Each point is reached from the start by the listed moves, each made once or not at all, plus a little noise. Is the number of moves made odd or even? Then give how often each move was made.

Moves:
(1): [ 29 -29]
(2): [30 33]
Start: [-3  4]
Points:
[ 26 -24] -> odd (1, 0)
[-4  5] -> even (0, 0)
[56 10] -> even (1, 1)

Moves:
(1): [ 26  -5 -17 -24 -14  -4 -17  21 -33  -3]
(2): [-13  -7  20 -29  24  18 -19 -33   6   8]
(3): [ -6 -34  42 -11   1 -31  18  -5 -35  23]
(4): [ 15  -7  22  22  22 -24 -28  11  10  11]
(5): [ -8 -59  -2  -7  32  -7 -14  12   7  -2]
(6): [-15   0  31  -3 -11  19  -8  10  17  12]
(7): [-17  13  25   9  13  15  27  20 -62  -1]
(8): [ -6   2   2 -25   4 -22  -8  13   4 -20]
Start: [ -4   5   2   8  -1   6  14  15  -1 -13]
Points:
[  6  -2  13 -17 -26  24 -13  47 -20  -4] -> even (1, 0, 0, 0, 0, 1, 0, 0)
[-49  10  76 -15  26  61  14  14 -42   5] -> odd (0, 1, 0, 0, 0, 1, 1, 0)
[  17 -100   46  -39   41  -82  -33   65  -46   -4] -> odd (1, 0, 1, 1, 1, 0, 0, 1)

Moves:
(1): [ 39  -6  14  33  15  -6   0  33   0  14 -16  -1   8 -38  -8  -1  13  -7
 -26   3   3]
(2): [ 11  28  -3  -5   1   9 -23   9 -20  -6  26 -28   5  33   5  18  13 -28
 -27   3 -11]
(3): [-10   6  31 -15  -1 -18  -2   4   6  13   0  21 -17 -15  -1   1   1   7
  -1   3  -1]
(4): [ -8   7   9  31  31  19   9   9 -30  -4 -13  18   1  15  16   1  -3   6
 -11 -13   9]
(5): [ -2 -19  15 -32  16  17 -11 -21  29  -7 -11  15  16 -16   6  30  11   6
 -21  22   5]
(6): [ 12 -27  25  -1  12  16  22  -1   4   3  25 -10 -20  12  -7   1 -18  13
  -2  -1  17]
(7): [-14  -9 -17  -7 -22  -5  20  33   8 -30 -14 -19  17  -7  16   8  18  25
 -17 -23  -1]
(8): [-12   5 -18 -16   8  40 -28  35  15 -10 -13  25  -1  -1 -35 -15  -1   2
 -16 -23 -20]
(9): [-12  14   4  29 -15  11 -18   9  39   1  14   9  27   1   9   9 -14  15
   7 -13  -5]
(10): [-10  -2 -16  -4  12   9   4  39  20  53  25 -14  -7   6  24 -44 -10  -7
   1  -2  20]
(11): [ 19   0 -11   1   5 -12  26  19  -1 -17  44   6 -13 -10  -9  18   7 -30
  12  -9 -15]
(12): [ -4  19 -13 -10 -26  22  12 -17  -7  29  -6  32  20  -6   1  10  -5 -16
  -2 -18   2]
(13): [-23 -15  16 -12   7   1 -25  26 -20   6   6   0  25 -14  -6  -2  -7  -9
 -10   0   7]
(14): [ 29  11  -6 -26  -3  -7  -2  -3  -3 -15  10   3  24  30  -2 -14  10  11
 -14   9  -7]
(15): [ 15 -16  -3 -10 -21   0 -29   8  14 -21   1  11  -4   6  15   1  16   1
  -2   3  31]
(16): [ -3 -13 -14  24 -19 -16   6  22  10  18 -13  16  -5  14  -9  30 -17  -4
 -10  18   7]
(17): [-29   5  16  16   9  -2   1   6  18   9   3  -4  20  29 -21  -6  32 -10
   4  17  56]
(18): [ -8  -8  -2   0   9 -10 -18   4 -22  25   2   1   6  -7  -8  18  31  30
  15 -17 -13]
Start: [ 36  15 -32  25   6 -28 -22   2   3  -3 -15   6   7   8  10  -8 -15  31
  12  -6 -18]
Points:
[ 59  34 -42  63  24 -28  24  85 -33   9  -4  40  91  15  -5  24  86  39
 -25 -58  17] -> even (1, 0, 0, 1, 0, 0, 1, 0, 0, 0, 1, 1, 0, 1, 0, 0, 1, 1)
[-21 -35  36  19  76  20 -23 102  35   9  14  90  12  23 -56  53 -10   9
 -46   8  47] -> odd (0, 0, 1, 1, 1, 1, 0, 1, 0, 0, 1, 0, 1, 0, 0, 1, 1, 0)
[ -5 -17 -43  10 -40  15 -84  65  89  74   0  74  80  -2  52  25 -41  14
 -25   4  47] -> odd (0, 0, 0, 0, 1, 0, 0, 0, 1, 1, 0, 1, 1, 0, 1, 1, 0, 0)
[ 57  -5 -31   9 -29  29 -34  96  25 -47  54  61  98  66  47 101  -5  19
 -85 -29  20] -> even (0, 1, 0, 1, 1, 1, 1, 0, 1, 0, 1, 1, 1, 1, 1, 1, 0, 0)
[ 19  77 -41  -7 -26  -1 -57  58  22  35  -9  69  54  95 -51  20  18  -8
 -54   4   8] -> odd (0, 1, 1, 0, 0, 0, 0, 1, 0, 0, 0, 1, 0, 1, 0, 1, 1, 0)
